Every row gives one point. To make a cloud, some directions were put in groups of two or more. Within a group, all points are equally far from the middle, so they leave a hole (a ring in 2 directions, a hollow ball in 3). The other directions are filled evenly. Then the cloud was stretched, turned, moved and blurred a little. Count the holes, and give their numbers of directions, smallest first.

Cloud, 21 rows:
[[  3  33 -61]
 [ 13 -66 -10]
 [ -7  38  27]
 [ 23  26  27]
 [ -2 -45  35]
 [ 11 -67 -31]
 [-29  19 -70]
 [-66   5  16]
 [-14 -32 -77]
 [-32  49  -4]
 [ 38  33 -11]
 [-31   2 -76]
 [-24 -65  11]
 [ 31   6 -63]
 [-19  44 -49]
 [ 36  22 -48]
 [ 20  46   1]
 [ 47   6  11]
 [ 31 -53 -34]
 [ 40  17 -48]
 [-36  -1 -75]]
Holes: 1 (3)

Cloud (32 x 4):
[[  3  91  14 -55]
 [ 20  -6  51 -69]
 [-26   1  -3 -22]
 [-40  51  61  25]
 [ 53  61  29   1]
 [-36  15  59  -2]
 [ 45  43 -40  28]
 [ 41  -1 -14 -17]
 [ 21 -12 -40  11]
 [ 45  47  46  66]
 [-19   0   9 -36]
 [-30  75 -48 -30]
 [-33  36  35 -45]
 [ -2  81 -31  36]
 [-43  62 -38   5]
 [ 29  -7 -47  -4]
 [  7  77  -8  52]
 [-47  56 -15  33]
 [ -9   3   5 -69]
 [ -9  81  -7  35]
 [ 53  67  46  -3]
 [ 38  69   8  21]
 [ 27 -10 -19 -12]
 [ 17 -14  -7  -4]
 [ 16 -10  37 -43]
 [ 49  28  40  65]
 [ 23 -15  50   5]
 [-20  16  41 -70]
 [ 11 -11 -24 -38]
 [-52  15   5  39]
 [-25  -8  32  14]
 [ 56  75   3 -50]]
Holes: 1 (2)

Cloud:
[[-53  -5  11  19  54  67]
 [-25 -14 -18  60 -28  31]
 [  0  43 -29  53   8 -43]
 [-46  64 -17   6  65 -37]
 [-22  48  32 -75   5  41]
 [ 21  39  54  46 -24  -4]
 [-53 -39  30  49  22 -22]
 [ 15  32  61  18  75 -15]
 [ 15 -44  43  35  -6 -32]
 [-35  66  -4  17  84  -8]
 [-51 -23  52  28 -34  16]
 [-23  47   0 -42  28 -63]
 [-23 -61  15 -32   7 -42]
 [ 28   0  53  40   4 -41]
 [ -5  49 -33   1  28 -60]
 [-19 -31  24  23  45  70]
 [-37 -15 -20 -57 -27  48]
 [-54  -3  12  18  55  67]
 [ 33  41   7 -61  45  19]
 [-40  10  43 -74  59   3]
 [ 29  42  57   7  61  38]
 [ 51 -17  34 -15   4  53]
 [ 12  28  32  68   6 -35]
 [  1 -46  -8 -22 -28 -40]
 [ 24  28 -42  24  70  30]
 [ -2  -2 -30  68   8 -33]
 [-28  80 -23 -15  55  39]
 [-76   5  47  40  -5 -15]
 [ 27  -3 -31 -20 -46   2]
 [-85  30  12  40  -8 -13]
 [-30  44  25 -45 -10 -57]
 [-16  58 -19 -17  -5 -58]
 [-59  36  56  22 -20  44]
 [-67 -17  35  47 -13  -7]
 [ -4  50 -31 -15  57 -49]
 [ 23  39   2  62 -14  37]
 [-26  74 -21 -51  33  39]
 [ 38 -22  46  12  57 -26]
 [ 39 -22  25 -15 -40  28]
 [ 43 -27  41   7  65  20]
 [ 15   5 -55  20  38  56]
 [-22 -15  -4  41   4  74]
 [-64  39  25  23   0  64]
 [ 35  27  29  50 -10  47]
 [  9  74  -4  40   8  48]
 [ 19  -6  27  62  45 -34]
 [ -2   0 -31  67 -23  -2]
 [-10  55 -26 -27  66 -38]
 [ 23  50 -40  16  56  41]]
Holes: 3 (2, 2, 2)

Cloud:
[[-62  65 -68 -50  14 -25   8  38]
 [  0 -16 -11   6 -33 -44 -34 -44]
 [ 53  17 -35  -3  -1 -58  32  56]
 [  2 -11   2  69  44 -67   9  -9]
 [ 13  45 -74  46 -25 -43  63  -3]
 [-71  43 -48  43 -47 -31  -9 -21]
 [ 21  60 -46 -26 -10  10  34 -70]
 [-24  45  16 -49  -8 -34  19 -28]
 [-10  64 -30   3 -25 -37   1  38]
 [-20  77 -48  42 -30 -21  23  40]
 [-52  65 -38 -22 -16 -21  79 -11]
 [  8   2  50 -51  43 -33 -31 -13]
 [ 22  27  30  19  62  12  38  40]
 [-42 -36 -61  29  66   7  57  24]
 [ -8 -25  62  16  21 -16  39 -39]
 [  2 -24  24 -31 -10   9  16  40]
 [ 16  71 -14   6  57 -61 -29  59]
 [ 27   8 -27  -3  68 -16 -16  58]
 [-62  22 -16  60  58  11  -2 -39]
 [-57  89  31  61  63  -5 -21 -36]
 [ -6   1  12  71  45 -40  19  34]
 [ 38  35  49 -16  18  23  22  17]
 [ 11  -8  60 -19 -42  -7  26 -49]
 [-44  25  39 -21 -24 -37 -31  31]
 [-21  51 -49  77  39 -14  61 -26]
 [-27   9  22 -48 -49 -26  31  19]
 [ 28  34 -25  -2  44 -77  46 -49]
 [-62  -4  10  66  -7 -35  65 -27]
 [-39  87 -50  -2 -24 -12  10 -13]
 [-72  43  46 -27  -9  63  -5 -21]
 [ 53 -17 -51  69  87  17  46 -13]
 [-11 -15   9  53  -8  -7  20 -31]
 [ 26 -52 -57  15   4 -56  -5 -62]
 [-15  89  49  36  31 -56 -31  51]
 [-22   2 -17 -45 -18 -46  38 -13]
 [-11  91  42  53  20 -13  -6 -35]
 [-61 -14  53  -1  12 -12  75  27]
 [-53  91  49  22 -13  27  68 -25]
 [ 18  62 -12  41  12 -33  -1  51]
 [ 21  19  33 -22  50   8  66 -66]
 [-16 -35 -45 -11   0 -33  49  49]
 [ 21  18   3  68 -34  43  48  52]
 [ 18   0 -10  41  28 -37 -35 -37]
 [-37  -2  57  25  28 -18  28  33]
 [  7 -22  -4  29  76  41  62 -43]
 [-14  52  43  52  47  50   4 -23]
 [-32  30  42  60   0  45  76  53]
 [ 19   0   8 -16   7 -56  13  40]
 [-62  11 -17  52  46 -23 -55  18]
 [-19  81 -34  18  30   0 -11  -4]
 [ 53  22   3  20  53 -71  31  20]
 [  5  -8  -1  53  27 -28 -42  44]
 [ 20 -27   2 -44 -24  36 -15 -10]
 [ 11 -21   4 -16  58  51  40 -62]
 [-60  -6  -4 -27  52 -70  10 -18]
 [-58  48 -69  23  16 -54  51  -7]
 [ 56  35  26  45  -9 -44  17   7]
 [-45 -13  38 -21  10 -44  22  70]
 [ 30  49  20  57 -16 -52  52 -41]
 [ 33  -2  22  21 -20  29  36 -31]
 [ 41  65  37 -33 -32  13  21 -36]
 [-65  36  -4  63 -26  69   2 -42]
 [-24 -16 -34  -4  60  24  11 -52]
 [-43  -5  30  58   0  -5 -33  50]
 [-14 -28 -64  21  16  30  72  10]
 [ 31  16  52  43  48 -58  26 -52]
 [ 62  37  23  18  20  20  55 -24]
 [  7  -4  18  46  11 -61 -22 -54]
 [ 29  19 -57  46  51 -22 -13  33]
 [-46  19  16 -33  -1 -34   7 -47]
 [ 31  53   8  29  -5 -47  37 -43]
 [ 11 -14  60  19  21 -39 -18  -3]
 [ 15  27  18  31  44  -9  13   8]
 [-51  41 -26  65  78  40  37  29]
 [ 14  50 -47  13  67  22 -37   0]
 [-51  40  54 -46  -8  52  81  13]
 [ -6  84  66 -24  37  37  26  -3]
 [ 43 -43 -34   3 -25 -54  23  35]
 [-16  69  -9  51  -8 -19  19 -40]
 [-23   1  45  16 -32 -45  10  13]
 [-50  20 -50  46   0  -3 -50  55]
 [ 28  49  11  -6  -3  43  16 -38]]
Holes: 0

Cloud, 88 rows:
[[-40  12 -38  15 -25   0  33  61 -46]
 [-27 -60  11  41 -21  27 -13 -20 -49]
 [-18  58   0  10 -18   9 -26  44   8]
 [ 48  23 -17 -14 -56 -42  44  -7  49]
 [  2  65 -35  22 -43 -17  -6 -60  -3]
 [ 36   9 -36 -23 -27 -40 -54 -10 -28]
 [  3  -4 -95 -29 -49 -56 -12  16  32]
 [ -6  -6 -25  49 -68 -41 -30  34  20]
 [ 15 -23   7  55 -70  28   9  -8  53]
 [-71 -56  13  31 -25  21   3   0 -29]
 [ -6 -49  12  19 -41  21 -30  38  32]
 [-38 -12 -57  49   2 -33  23 -43  53]
 [ 43  30 -44  71  -9 -39  12 -12  22]
 [ 19 -42 -36  10  35 -48   0   5  83]
 [-25 -48  10 -12  59 -15  27  42  13]
 [ 28  -8   7  60  12  43  12 -43  41]
 [ 24 -18  34  -9 -66  23   2  -3  40]
 [ 13 -36   2  -9  29 -41 -18 -50 -64]
 [ 42 -11 -33  38  -9   2  13 -84  -1]
 [ 31  -4 -31  65 -26  21  53 -26   6]
 [ 16   5  30 -27 -56 -62 -27  -3   8]
 [ 27 -11 -17  25 -18  35  52  -7 -40]
 [-27 -18  17 -43  18   7  59 -38 -32]
 [-27 -19 -56  50  37   1  33  -7  37]
 [  3   3 -19 -18 -42  50  41 -28 -24]
 [  7   6  41  46  38  14 -24  -5 -50]
 [ -4 -52 -26 -22  17 -22  29  58  39]
 [-29  -7 -21 -35 -17   2  55 -58  -7]
 [-32  12 -32  27  54 -40   0   4  40]
 [ 36 -11   8  37  18  26 -40  23  25]
 [ 37  18  10 -15 -26 -81  16 -26 -30]
 [-23 -53  67 -14  13  -9 -31 -31 -13]
 [  7 -18  43  37 -49  25  11 -30  36]
 [ 59 -15 -52  49   5   2   8   2 -14]
 [-37 -27 -13  21  33 -19 -44 -24 -58]
 [-64 -15 -46  13 -71  18  11   9  -5]
 [ 30  50 -51 -43 -12 -34  10  42  51]
 [ 10 -37  39  -1 -13 -32  -6 -60  37]
 [-42  17 -34  29  35 -11  21 -50  -8]
 [ -3  30  35 -52 -18  16  -6 -12  -1]
 [ 12  26   5  47  44  19  -6   7 -27]
 [ 44 -24  17   3  26  14 -31 -47  54]
 [ 22  10 -58   5 -49 -58 -43  -3 -18]
 [ 13  62 -37  36  30   4 -26  -3  19]
 [ 19  33  -1  -4  45  28 -14 -15  56]
 [-33   6  10  37  29 -27  59  -9  28]
 [-54  42 -12  12 -62  14   1   6  32]
 [-39 -48 -23  13  30 -13   5 -48 -49]
 [ -6 -21 -59 -48   9 -15 -32  26 -16]
 [-36  -5 -64 -33 -16  18 -31  -1 -23]
 [-18  53  34 -23  37 -30 -21  32 -11]
 [ 18 -12  62  24  43  20  -3   5 -16]
 [-50 -11 -36  18 -51  14 -56 -19  29]
 [  7 -18 -19 -33 -42 -82 -15  16  25]
 [ 12 -10 -78 -52   9 -24 -31  29  46]
 [-68  14 -48  14 -73 -24  -9  10   7]
 [  6 -80  26 -20  -9   1  17 -41   8]
 [-47   4 -40   5 -37 -34 -56 -22 -27]
 [-61  13  10  -9  22   6 -32  41  -8]
 [-37 -64 -19  48   7 -10  27  18 -40]
 [ -1   6  53 -18 -53 -17  55   0   3]
 [-76   6 -26   7 -33 -19 -17 -47 -20]
 [ -9 -18 -38   9   6 -79 -18  22 -65]
 [ -4  39 -53  39 -77   8  38  19  19]
 [-40  34  13  -4 -14 -15  17 -41  55]
 [-37 -11  21  25 -49 -23 -42 -49 -62]
 [  8   0  19 -34 -68 -20 -29  -5 -69]
 [-12   6  65  42  -7   1   4 -53 -14]
 [-19 -44 -22 -23 -10  42  40   7  79]
 [ 40 -26  29 -15  23 -14 -13 -57  17]
 [-66 -37  44  20 -51 -29 -14 -22  -2]
 [ 23 -11 -19  22 -36  41 -15 -70 -18]
 [-29 -34 -67  26   9  30  15  23  -4]
 [ -7  65   7  27 -44 -45   3  12  32]
 [ 38  32  -4   1  -6  19 -21  52  47]
 [-30 -19 -54 -21  13 -12 -12 -63 -13]
 [ 38 -18  26  -3 -59 -34  39  15  24]
 [-42  34 -27  26  38 -22  -4 -35  29]
 [-57  33 -26  22   6 -70 -13  27  -1]
 [-15  12 -57 -69 -17 -13 -26  26  22]
 [ 15 -19  48  62  33   5  24   3 -26]
 [ 35 -13  51  17   5 -57  39  41  -9]
 [-41 -48  -8 -54 -48   1   7 -30  -1]
 [ 25   0 -36 -30  54  -4  48 -12  28]
 [ -2  36 -28 -33   9  13  -4  20 -63]
 [-29 -45  65  16  -9   8 -35 -27 -12]
 [-11  25   9  29 -45  53  -1  13  15]
 [ 16  11  21 -13 -33 -55  72 -16 -39]]
Holes: 3 (2, 2, 4)

Cloud (88 x 9):
[[-23 -24  21 -38 -44  65   8 -14 -51]
 [-35  25  -2 -18 -62 -20  30 -29 -51]
 [ 44  68   2 -15 -62 -26 -22 -12 -50]
 [-42  17 -61  41 -36  -5 -14  38   7]
 [-31  35   2  22  -3  -6  61  63 -14]
 [ 21 -64   4  58 -11 -34 -21 -28  14]
 [ 39  34 -28  -8 -54  -9  32 -38  25]
 [-26  28   4  -9  13 -21 -28  74 -20]
 [ 13 -48 -25 -47  26   4   2  40  12]
 [ 50  59   3  32  -3  -9 -22 -45  48]
 [ 75  -2  23 -41  45  11  12 -43   0]
 [-16  42 -53  75 -51  49 -22   4   6]
 [-48 -27  12  29 -44 -20 -70 -63   5]
 [-24  -5  -5 -25  28  78  37   2  65]
 [-40  31 -20 -50  -2 -21 -39   9 -48]
 [-44 -33  51 -16  30  44  41 -21  40]
 [-65 -22  30 -10 -42  38   0  15 -51]
 [-15  42  37  -6 -83 -17  18  34 -15]
 [  2 -27 -11 -44  42  82  -1 -49 -21]
 [ 46  51  18 -17  23  48   7  31 -13]
 [ 37 -26  -6   0 -47  46 -41   0   3]
 [  8  35  31  31 -42 -78 -38 -57 -36]
 [  9 -18  -6  21 -84  -2  43  -5 -23]
 [-32  37  48  40   8  54  46  -9  -5]
 [  3  54 -54  -3 -29  15  -2 -24  52]
 [ -1  22  60  15  34  16   7  24 -73]
 [ 46 -34  -9 -39 -52 -19 -29 -33  18]
 [ 23  34 -17 -21  70   0  12 -62   8]
 [ 23 -29  15  13 -50  50 -16 -66  -2]
 [ 43  14  45  34 -60  -7 -75 -75 -48]
 [  6  17  64 -41  12 -35  19 -44  -5]
 [ 27  42 -10 -60  54  34   7   3  -5]
 [ 20  20   2  34 -19 -16  16 -53  68]
 [ 53  59  12 -16 -86  -9 -28 -76  -4]
 [-21  17 -37  -8 -36   4  54  12  -2]
 [ 21 -13 -36  14 -61  22 -63  10 -16]
 [-39  32 -35  37 -53 -25  12 -14 -21]
 [-19   6 -31  23 -81  49 -34  21  18]
 [ 35   9  28 -15  13  -5 -89 -78  -7]
 [ -8   5   9 -36  65  92  -1  14   2]
 [ 29  64  45 -20  25  -8 -42 -30  13]
 [-26 -47 -27 -28  38  29  27   2  65]
 [ -7  23 -54  17 -42  46  33  -2 -16]
 [ 10  33 -53 -12   2  60   4 -16  -4]
 [-28 -22 -30 -14   3  28   7  60 -31]
 [-10  27  68  38 -38   3 -18 -57   7]
 [-48  29 -29 -36  11 -19   8  -9 -17]
 [-20  52  49  -4  26 -43 -17  -7 -27]
 [-76  54  20  30 -17   7 -14 -11 -37]
 [-13 -16  -3  28 -58  -4 -89 -37 -57]
 [-32  -4  35  40 -95  30 -20   5 -19]
 [ -3  69  -9  -7 -24  58  14   1   1]
 [ 14 -19  53 -44 -30  64  12 -47 -21]
 [ 35 -41  31  34 -36  30 -13 -49 -26]
 [ 59  37 -40 -32   8   4 -48 -42  -7]
 [ 40  50  18 -36  33  27 -45 -30 -12]
 [ -5 -60  34  25 -27  41  30 -24 -37]
 [  3  29 -32  29   4 -43  32 -26  30]
 [ -9 -34  49 -11 -40   8 -27  25 -67]
 [-14  40 -14  -1 -13  60   0 -78  -2]
 [  3  31  29  10 -18 -38 -33  16 -75]
 [-14  40  -4 -33  21  87  49  12   4]
 [-51  23 -13  11   8  -9 -26  34 -38]
 [-16  79  57 -18  14  15 -11 -60  -1]
 [-13  29  27  21  55  63  -4  29 -34]
 [ -1  24  45   0  67  53  81 -11  21]
 [-75   2  44 -31  42  60 -16 -32  -1]
 [ -3  39   8   9  55  -5 -32 -61 -24]
 [ 21 -58  17 -10  -7 -57 -15 -75 -31]
 [ 43  60 -13  42  -7  32 -22 -29 -22]
 [ 26  14  12 -62 -36  -3  54 -38 -14]
 [-23  26  -4 -22 -19  28  40  24  64]
 [-39 -63  21  12  -9  -5  17  35  33]
 [-52  39 -16  59 -11  16 -40 -57  33]
 [ 19  39 -23 -52 -10 -13 -40   4 -52]
 [ 29  65  17  -4   8  45 -13  -3 -44]
 [ 32  26  75  -1 -21   0 -58 -53   8]
 [-25  20  48  18 -59 -58 -25 -50   0]
 [ 19  65 -46  59 -14  49 -26 -18  35]
 [-13  36   4 -40  26  88  57 -18 -29]
 [ 20 -51   1 -24 -10  82  30  -8  11]
 [ -4  32  40   9 -80  34  34  36 -17]
 [ 30  34  30  -5  29 -24   2  32  41]
 [ 28  21  21  -8 -41 -52 -24 -11 -85]
 [ 28  12  60 -38  82  40   0 -15 -26]
 [-23  -8  57 -16  20  24  52 -17  47]
 [  5  11  21 -19 -55  -5 -38 -83  49]
 [ 19  48   2   3  28  38 -27 -50 -55]]
Holes: 2 (3, 3)

Cloud (104 x 9):
[[-17 -20 -10 -13  58 -15  28 -75  -3]
 [-26 -46 -27  -5  58  30   9  28 -29]
 [-64  38  29  -3 -50  47  22 -20  25]
 [-40  -2  37   3   7 -56 -72  20 -21]
 [ 35 -43  56   3  31 -52  53 -47  47]
 [  3  -1   2 -54  66   9 -39 -14 -40]
 [ 53 -12  77 -23 -12 -31  -8 -31 -11]
 [ -3  54  17   1  79 -25 -12  55   2]
 [-21 -64  49  15  18  -2 -19 -11 -61]
 [ 24  -7  12 -14 -22 -45 -75 -36  -6]
 [-31  -4  14 -52 -55 -44  24   2  -9]
 [-91 -41  37  -5   1  25 -11   0 -12]
 [-16  58  86  18   6  24  21   3  50]
 [ 65 -36  36 -31  30 -14  19  42   1]
 [ 12  22  41  -1  57 -91 -39 -11   1]
 [-35 -66  17 -10  47 -24  54  -5   1]
 [-27  12  19 -15 -18 -55  47 -36  73]
 [-16 -52  70  44  -3 -52  23 -28 -34]
 [-19 -42  18  55  42   0 -61  20  39]
 [ -9  17  19  23  55  58  13 -55  -3]
 [-42  37  67  19  47  21 -49  -9  25]
 [ 49 -14 -27  19  65 -27   6  -7 -51]
 [ 63 -27  10 -58   5  10 -15 -22  10]
 [  6  23  26  17  95  -3  36  42  12]
 [ 12 -61  -3  27  -2 -59  40  -5  52]
 [-62   4  43 -25 -33  -7  32  41  34]
 [-51  13  20  50  43  34  38  11  35]
 [  4  13  57 -19 -36 -23  77  23 -23]
 [ 45  18 -34   5 -44 -36   0  31  35]
 [ 12 -18 -11   0 -14 -74 -44 -32 -41]
 [ 49  30  21  -8 -44 -60  57 -12  13]
 [ 15 -41  58 -12  12 -42 -70 -45  25]
 [ 39 -51  50  48  21 -67 -28   8  43]
 [ 21  -8  68  18  -1 -61  -2  50  53]
 [ -4 -22 -14  59 -46 -21  59  -4 -15]
 [ 29  -9   5 -55  16  11  47 -35  65]
 [  7 -73  -9  14 -27  21 -10 -48 -23]
 [ -1 -23  10 -76  13 -11  58 -29  20]
 [-15  12  -2  -7 -59 -67 -36  13   7]
 [-30 -67  44   3  74  25 -19   5  15]
 [ -8 -35 -22  30 -22 -58  46 -42  44]
 [  9 -45  59  71   9  24  28 -36  23]
 [-35  -7  -6 -32 -25 -17 -13 -71 -29]
 [ -5  29  44   1  13  45  25  51  58]
 [ 59  10  27 -27  80 -64   4  10  14]
 [-33 -55  44 -37  58 -21  36 -21 -14]
 [-60  10  49  19   0 -19  -7 -49 -49]
 [ 32 -40  27 -23  -2 -86 -29  21  24]
 [ 31 -35  18  30  11  41 -42  34   9]
 [ 57  21  41 -12  15 -91   8  12  -4]
 [ 20  14 -43   5 -12  51  55  24   1]
 [-23  15  85  22  33  31  14  -1  76]
 [ 22  33   8 -15 -14 -63  -2 -30 -54]
 [-19 -63  17  -5  19  47  -2 -15  63]
 [ -2  34  26  37  38  72   7   0   0]
 [ 36   6  11  45   1 -64  11 -37  75]
 [ -6 -15  79 -18  28  42  75 -30  25]
 [ 46 -41  16   9  -8 -12 -61   8 -28]
 [ -9 -22  80  -1   2 -25  63 -50  68]
 [  9  21  -5  20  -8  69  63  16  -1]
 [ 58   3  83  15  58 -12  19  12  11]
 [-23  -2 -50   6  39 -43  -9  37  33]
 [  7 -62  10  12 -38   2  35 -71   0]
 [  7   9  71 -21  22   6 -24  15 -60]
 [-29  25  61  55 -41 -10  28 -56   0]
 [-60 -51  41  -2  36  44 -24  24  -5]
 [ 25 -32   2 -13 -66  34  27  -7  29]
 [ 15  59  26 -10 -36  15  15  23 -48]
 [ 17 -37  36   3 -48   6  65 -60  26]
 [-41 -81  -4  36  18 -33  -9 -44  13]
 [ 12  42  25 -29 -38  20  74  21  38]
 [ 26  28  -6 -49 -58  -6 -20  -3 -15]
 [ 10 -13  49  -7  19 -52 -52  11  82]
 [-56 -48  49 -36 -15 -49 -21 -10  14]
 [-34   6 -19  15 -17 -87   7 -38  20]
 [-53  20  20  23  30  73   8 -12 -25]
 [ 20  -3  14  25  49 -95  28 -24  45]
 [ 10  48  -3  -3  41  -7 -33 -15  75]
 [ -2 -16  -2   6  93 -45 -24 -45  15]
 [-11  14  27 -66  20 -16  -7 -62 -18]
 [ -7  45  61 -33  13 -59 -24 -23  58]
 [  8 -28  40 -31   7 -37  30 -15  93]
 [ 31   5  -8 -32 -46  14 -38 -37  36]
 [-31   9 -27  26  36  22 -63 -34  -7]
 [ 22 -33  17  54 -21  12 -26  27 -36]
 [-17 -34  40 -61  53 -34 -32  26  18]
 [ 34   9 -24 -21 -21  55 -27 -26 -14]
 [-16  12 -15  12  26   7  88  30 -27]
 [  6 -54  45 -47  22 -54  -4 -10 -32]
 [ 20  -2  20 -37  85  24 -41  -4  32]
 [-29 -20  78 -18 -11 -18 -57 -48  -1]
 [-33  33  17  24  55 -52 -61  12  -6]
 [-46  20  55  14  -2  68 -37   0  17]
 [-34  12  36 -50  40 -23  64 -16  49]
 [-21 -32  22   3  25  18 -30  29 -72]
 [-39 -14 -24  -6 -64  48  -7 -14  -9]
 [ 28  27 -29  28  33 -10  30 -67 -12]
 [ 35 -17  75 -11  36 -15  62   8 -32]
 [  9  42 -47  21  48   8  49  24 -16]
 [-36   4   6 -26 -14 -24  -6  22 -74]
 [-17  90  47 -18 -19   2   2   4   6]
 [ 33  -8  68 -15  -9 -90 -19   3  32]
 [  7  -7  47 -57 -42 -23  56 -37  34]
 [  8  30  24 -44  95 -26  25 -21  18]]
Holes: 1 (9)
